Every row gives one point. The window is the flat piece filled in between its corners: a triangle in 3 columns, a solid with four corners in 4, and so on. A path goes straight from each point to the next, and from the last back to the first. After which points does the path pass through the window?

Window (4 x 4)
array([[ 3.5,  1.2, -0.3, -1.9],
       [ 4.7, -2.9,  0.5, -1.9],
       [-1.5,  3.8,  3.9,  4.0],
       [-2.4, -2.3, -5.8, -4.3]])
Path:
(1): [-0.9, -2.4, -0.3, -5.0]
(2): [ 1.2, -0.4, -6.1,  0.0]
(3): [ 0.8, -1.2, -0.6,  1.3]
(4): [ 0.0,  2.2,  5.4, -1.3]
(5): [ 3.9, -3.3,  2.5, -3.7]
(6): [6.2, 2.6, 0.6, 3.6]
(7): [ 0.5, -1.4, -6.5,  1.3]
(8): [ 2.3, -2.2,  1.9, -2.4]
(9): [-1.7, -2.8,  1.4, -5.6]
(10): [ 0.5, -1.2, -7.1, -1.7]
(11): [-1.5,  0.9, -2.5,  2.5]
(12): [-1.3,  0.0,  1.7, -5.1]
Through the window after points: 1, 9, 11

Window (6 x 6)
array([[ 1.6,  3.0,  6.6, -1.5, -1.0,  4.2],
       [-4.2, -3.3,  1.9, -2.6,  4.2, -1.9],
       [-4.7, -4.1,  1.4,  4.6,  3.0, -3.3],
       [ 1.7, -1.4,  4.7, -0.6,  2.7, -0.6],
       [-0.6, -4.6,  0.1, -4.2,  2.7,  3.0],
       [-1.7,  2.0, -7.4,  1.9, -0.9, -2.9]])
Path:
(1): [-2.3,  1.6, -3.2,  2.1,  1.6, -1.1]
(2): [-4.2, -1.6, -1.4,  0.8,  6.7, -1.4]
(3): [-2.8, -2.0, -0.3, -1.5,  0.0, -1.3]
(4): [-2.2, -2.4, -2.6,  1.0,  0.0, -2.4]
(5): [-2.2,  3.9, -2.5,  0.4,  6.6, -3.0]
(6): [-3.5,  1.6,  2.7, -0.8,  6.1, -1.3]
(7): [-0.5, -7.4, -2.2, -1.2, -0.1, -0.8]
(8): [-1.1, -0.9, -5.4,  1.0, -1.5, -3.9]
Through the window after points: 8

Window (8 x 8)
array([[  0.0,  -3.4,  -1.9,   0.1,  -4.5,  -1.1,   1.9,   1.7],
       [ -2.8,   0.1,   0.3,   4.6,  -2.1,   2.9,  -0.9,   2.6],
       [  2.2,  -2.8,   3.8,   5.0,  -4.7,   1.3,   2.5,   1.0],
       [ -0.1,  -7.7,   1.5,   1.8,   1.1,  -0.4,   2.3,   3.5],
       [  2.4,   0.4,  -1.7,   1.8,   2.0,   0.8,  -2.5,  -4.3],
       [  2.5,   3.5,   2.4, -10.3,   7.1,   0.5,  -3.1,  -2.9],
       [ -2.8,  -3.0,   1.2,   2.1,  -1.0,   0.6,   5.3,  -1.6],
       [  2.7,  -0.7,  -0.2, -10.0,   5.2,   7.0,  -2.5,  -3.2]])
Path:
(1): [ 0.3,  0.2, -1.3,  0.7,  3.4,  2.6,  3.9,  0.4]
(2): [-1.2, -4.8,  2.1,  0.6, -2.2, -0.4,  0.6, -2.3]
(3): [-0.5, -4.7,  1.9,  0.1, -2.4,  0.5, -1.7,  0.6]
(4): [ 0.8, -0.2,  0.5,  0.5, -1.9,  2.9,  5.7,  2.8]
(5): [ 5.1, -1.7, -0.7,  1.1,  3.3,  3.6,  4.3,  4.2]
(6): [-1.9, -3.3,  1.7, -5.8, -2.9, -1.3, -2.6, -5.1]
(7): [ 2.2, -2.4,  2.1,  0.3, -0.8,  2.6, -4.2, -3.1]
(8): [ 0.7,  1.1, -0.6, -0.3,  4.1,  1.6,  1.1, -1.0]
Through the window after points: 1

Window (8 x 8)
array([[-1.6,  0.4,  2.8,  1.0, -1.3,  2.0, -6.6,  2.5],
       [ 1.5,  7.8, -2.6, -1.4, -1.0, -1.9, -1.8,  2.3],
       [-3.3,  1.3, -6.3,  0.6, -0.7, -2.0,  0.5,  0.0],
       [ 4.2, -7.7,  2.1, -1.6,  5.9, -0.4,  3.0, -2.1],
       [-5.0,  3.5, -2.7, -0.8,  2.4, -2.4, -4.0,  5.1],
       [-0.4,  1.2,  0.1, -6.0, -4.1, -5.7, -1.9,  1.3],
       [ 0.7,  1.5,  1.4,  3.4,  1.6,  5.4,  4.8,  4.9],
       [-4.1, -4.3,  8.1,  1.5,  3.8,  0.1, -2.7, -3.2]])
Path:
(1): [ 0.6, -1.6,  3.4,  0.1,  2.2, -5.7, -0.4,  1.1]
(2): [-0.9, -1.2, -1.0, -2.3,  1.0,  1.3, -2.5, -0.8]
(3): [-5.9,  1.1, -5.9, -2.4,  3.8, -0.4, -1.7,  0.2]
(4): [ 5.9,  0.3,  2.1,  0.9, -1.7, -2.8,  3.9,  1.4]
(5): [-0.7, -1.4,  1.3,  1.7,  1.8, -3.5, -1.4, -0.5]
(6): [-4.1,  0.9, -0.7, -4.5,  0.9,  5.4, -0.4,  0.9]
(7): [-4.5,  1.9, -3.5, -0.7,  0.3,  2.4, -1.5, -0.6]
(8): [ 5.5,  4.2,  0.3,  1.0,  0.6, -7.8,  1.1,  6.8]
(9): [-2.3, -2.6,  3.5,  2.6, -0.8, -7.8, -2.6,  1.2]
(10): [-2.8, -1.0, -0.6, -1.8,  6.1,  8.3,  1.0,  1.0]
(11): [-4.8, -1.8,  0.5, -5.0,  2.9,  3.0, -0.3, -1.2]
(12): [-0.6,  1.3,  2.9,  2.9,  1.1, -0.4, -1.5,  2.1]
(13): [-0.1, -2.9, -1.8,  3.1,  1.6, -2.0, -2.3,  1.9]
(14): [-4.1,  1.3,  3.2, -4.5,  1.6,  1.7,  1.6,  0.8]
(15): [ 0.8, -0.8, -1.1, -3.5,  2.0, -0.1,  1.1,  0.7]
(16): [ 2.2, -0.8,  0.1,  3.7,  0.5, -3.4, -0.3,  2.1]
Through the window after points: 5, 7, 11

Window (9 x 9)
array([[ 0.5,  0.5, -1.8, -2.0, -1.0, -0.1,  5.8, -7.0,  1.5],
       [ 7.0,  1.0,  2.1, -2.0,  1.6, -1.7,  1.9, -1.9, -0.5],
       [ 1.1, -3.4,  1.5, -4.1,  2.0,  0.6, -5.0,  2.8,  5.1],
       [ 4.2,  1.0, -1.0,  6.1, -2.0,  1.8,  2.3, -0.9, -3.2],
       [-3.5,  4.7, -1.2,  0.7,  4.6,  2.1, -4.4, -3.9, -3.4],
       [-1.3,  2.3, -0.8, -2.7,  4.9,  0.6,  0.9,  0.9,  2.4],
       [ 5.1,  2.7, -3.1,  1.1, -5.7,  0.9,  1.0,  0.3, -2.1],
       [-7.4, -1.5,  0.8, -3.5,  3.0, -2.4, -3.4,  2.6,  0.0],
       [-1.1, -0.5, -7.9,  2.4,  1.4, -1.5,  2.8, -3.4, -5.8]])
Path:
(1): [ 0.7, -2.4, -0.3, -1.1,  6.1,  2.8,  7.6, -2.2, -4.4]
(2): [-7.3, -5.2, -0.3, -5.3,  5.6,  2.9,  0.4,  5.1, -2.6]
(3): [-1.6,  2.5,  0.0,  0.5, -0.5, -3.8, -3.0, -1.4,  0.9]
(4): [ 3.6, -1.1, -3.8,  3.3,  0.9, -6.8,  0.6, -0.3, -0.4]
(5): [-2.3,  1.4, -2.8, -1.8, -0.7,  6.6,  1.1, -2.4, -3.8]
(6): [ 4.2, -0.9,  0.7, -2.1, -0.2,  0.7,  1.1,  0.4, -3.2]
(7): [ 0.4,  5.7, -2.1,  1.6,  1.7, -3.3, -0.2, -4.8,  3.9]
(8): [ 2.1,  2.1, -1.8,  3.2,  0.7, -1.5,  1.4, -1.9,  0.6]
(9): [ 1.6, -2.1,  0.5,  0.8, -2.2,  5.8,  0.0,  1.5, -6.3]
(10): [-0.5,  2.4,  0.2, -0.4,  2.9,  3.9,  0.2, -3.7, -6.5]
(11): [-1.6,  1.8, -1.9, -0.5,  1.3, -0.8, -0.2, -3.5,  1.4]
(12): [ 2.1,  4.2, -1.9,  0.3, -2.4, -1.8, -1.8, -2.9,  0.1]
Through the window after points: 2, 4, 6, 8, 10

Window (11 x 11)
array([[-4.5,  3.1, -2.2,  1.1, -0.9,  4.2,  4.9,  2.0, -2.5,  2.5,  3.1],
       [-3.2, -1.2, -4.6, -1.2, -3.0, -1.2,  2.6, -2.4,  5.2, -2.9,  4.2],
       [ 1.1,  2.9,  2.1,  0.9, -2.4, -2.6, -2.9,  6.1, -3.2, -0.9, -3.3],
       [-4.4,  0.7,  4.1,  1.4, -2.5,  4.9, -1.7,  5.1, -1.8,  2.2,  3.8],
       [ 1.6, -1.9,  0.7,  5.0,  1.6, -6.0, -0.5, -3.1, -0.1, -3.8, -1.5],
       [-5.4,  3.6,  3.4,  0.1,  0.9, -2.7, -5.0,  4.8, -5.0,  4.7, -1.7],
       [-2.3,  3.7,  1.8, -3.6, -1.8,  4.3,  4.3, -2.6,  1.4,  1.3,  3.4],
       [ 2.4, -3.3, -2.8,  4.2,  0.6, -3.2, -0.7, -4.7,  4.8, -1.6, -7.9],
       [-4.2,  2.8,  2.0,  0.8,  1.9,  0.0,  3.3,  3.8,  3.2,  0.8,  1.1],
       [ 2.3, -6.5, -0.7, -0.5,  2.9, -5.3, -0.1, -0.9, -0.1, -2.9, -6.6],
       [ 4.7, -1.1, -3.9, -0.3,  3.3,  0.2, -2.2, -1.3,  2.6, -1.9,  0.8]])
Path:
(1): [-0.5, -2.0,  0.4,  4.2, -2.9, -5.0,  0.2,  0.2,  1.3,  2.0,  0.8]
(2): [-3.1,  1.2,  1.8, -0.8,  1.3,  2.2,  0.4,  2.7, -0.8, -1.2, -1.3]
(3): [-5.5,  1.0, -4.6, -0.8,  0.2,  3.6,  0.0, -3.8,  0.1, -3.0,  3.6]
(4): [ 0.7,  1.1,  3.3, -1.6, -1.9, -0.6,  3.8,  0.6,  2.3,  1.8,  0.3]
(5): [-1.8, -2.2,  1.3,  4.7, -5.7,  2.5,  4.8, -1.7,  2.5,  8.1,  3.5]
(6): [-1.3,  3.7, -1.0, -4.5,  5.6, -2.7, -4.8,  4.3, -1.3, -6.9, -5.8]
(7): [-5.5,  1.0,  0.3,  1.2, -0.5,  1.9, -0.8,  1.1,  1.5, -2.8, -1.7]
(8): [ 1.2,  0.9,  1.0,  0.2, -1.4, -2.6,  2.5,  0.9, -1.6,  2.6,  0.8]
(9): [-3.5, -3.3,  0.9,  3.0,  1.1, -7.0, -0.6,  0.4,  1.3,  4.8,  2.5]
(10): [-2.1,  4.2,  1.3, -1.8, -0.1,  2.3, -1.7,  2.2, -2.9, -0.3, -2.9]
(11): [-5.6,  0.1, -0.3,  1.1, -2.4,  5.1, -2.4,  3.0,  3.2, -6.9,  0.5]
(12): [ 1.4, -0.8, -0.7, -0.5,  2.7, -6.5,  4.8, -1.3,  0.9,  4.1, -0.7]
Through the window after points: 3, 9, 11

Window (12 x 12)
array([[-4.5,  2.7, -2.6, -0.5, -2.4, -0.1, -3.3,  3.0, -2.9, -0.2,  4.5,
        -0.7],
       [ 1.5,  1.6, -0.3, -4.0, -3.0, -5.5, -0.6, -1.3, -1.7,  4.4, -7.0,
         7.3],
       [-0.7, -7.8, -1.8, -0.5, -4.5, -3.4, -3.3, -7.0, -0.7, -0.1,  1.1,
         0.8],
       [ 0.4, -0.5, -5.8,  3.3,  3.2,  1.3, -1.8, -3.3,  2.2, -0.8,  0.0,
         0.9],
       [ 2.8, -2.7,  2.5,  4.8,  0.5, -4.1,  6.4,  4.9, -7.9, -4.2, -3.7,
        -2.7],
       [ 2.2, -4.0,  3.1, -4.8,  4.1,  4.6, -1.3, -4.8, -3.8, -0.2, -1.0,
        -0.4],
       [ 4.0,  2.6, -0.9,  1.1,  9.4, -3.6, -0.4, -1.7, -4.5,  0.1,  1.0,
        -3.3],
       [-0.9, -1.4,  0.5, -3.7, -1.7, -1.0,  3.0, -5.7, -1.8, -0.9, -5.5,
        -1.2],
       [ 3.2,  7.1,  5.5,  2.9, -4.6,  3.6,  3.1,  3.2,  0.1,  2.3, -3.1,
        -7.7],
       [-2.1,  1.7,  1.8,  3.5,  3.4, -1.5,  3.7,  3.2,  5.0,  1.4, -1.0,
        -0.4],
       [ 0.9, -7.0, -4.8, -2.3,  1.7, -0.5, -0.5, -5.5,  3.3,  4.9, -6.6,
        -2.0],
       [-4.4, -1.1,  1.6,  3.9, -3.3,  0.8,  1.9, -1.4, -5.5,  2.3,  1.6,
         0.0]])
Path:
(1): [-1.6, -2.4,  3.5,  1.3,  1.3,  0.6, -5.6, -1.1, -3.3,  0.2, -5.3,  0.1]
(2): [ 1.2,  1.1, -0.7, -0.4, -0.1, -1.5,  3.8, -1.8, -2.9, -0.3,  1.8, -1.7]
(3): [ 2.2,  0.0, -0.5, -0.8, -0.3, -0.3,  2.6,  0.0, -0.8,  1.0, -0.4, -0.5]
(4): [-1.2,  1.8,  1.4,  3.1,  5.2, -2.9, -5.5, -2.5, -2.7, -1.4, -4.3, -4.7]
(5): [-1.4, -1.1, -1.1,  1.5, -2.0, -2.2, -2.4, -3.5, -0.8,  0.2, -4.6,  1.1]
(6): [ 2.7, -2.5,  0.6, -6.3,  2.7,  1.6,  2.8, -2.5,  1.4,  6.0,  4.4, -1.5]
(7): [ 2.9, -2.5, -1.3, -3.7,  0.3, -0.2,  4.7,  0.8, -2.5,  0.0,  1.0, -2.9]
(8): [-2.2,  2.1,  0.2,  2.7, -0.6, -2.1, -2.9, -1.6, -2.4, -0.1, -1.5,  2.1]
(9): [-1.9,  0.4,  2.7,  0.0, -1.8, -0.5, -1.6,  0.4, -3.3,  0.1, -2.9, -1.4]
(10): [ 1.9, -1.2, -8.3,  1.6,  1.5,  0.1,  5.3, -6.0,  3.0,  2.4,  3.5,  2.4]
(11): [ 2.5, -0.8, -2.2,  0.5, -2.0, -1.5,  2.5, -1.4, -0.4,  1.2, -0.3, -0.4]
(12): [-5.7,  1.2, -0.4,  1.2,  2.8, -1.6, -3.5, -0.5, -2.0,  0.5, -2.6, -0.6]
Through the window after points: 9
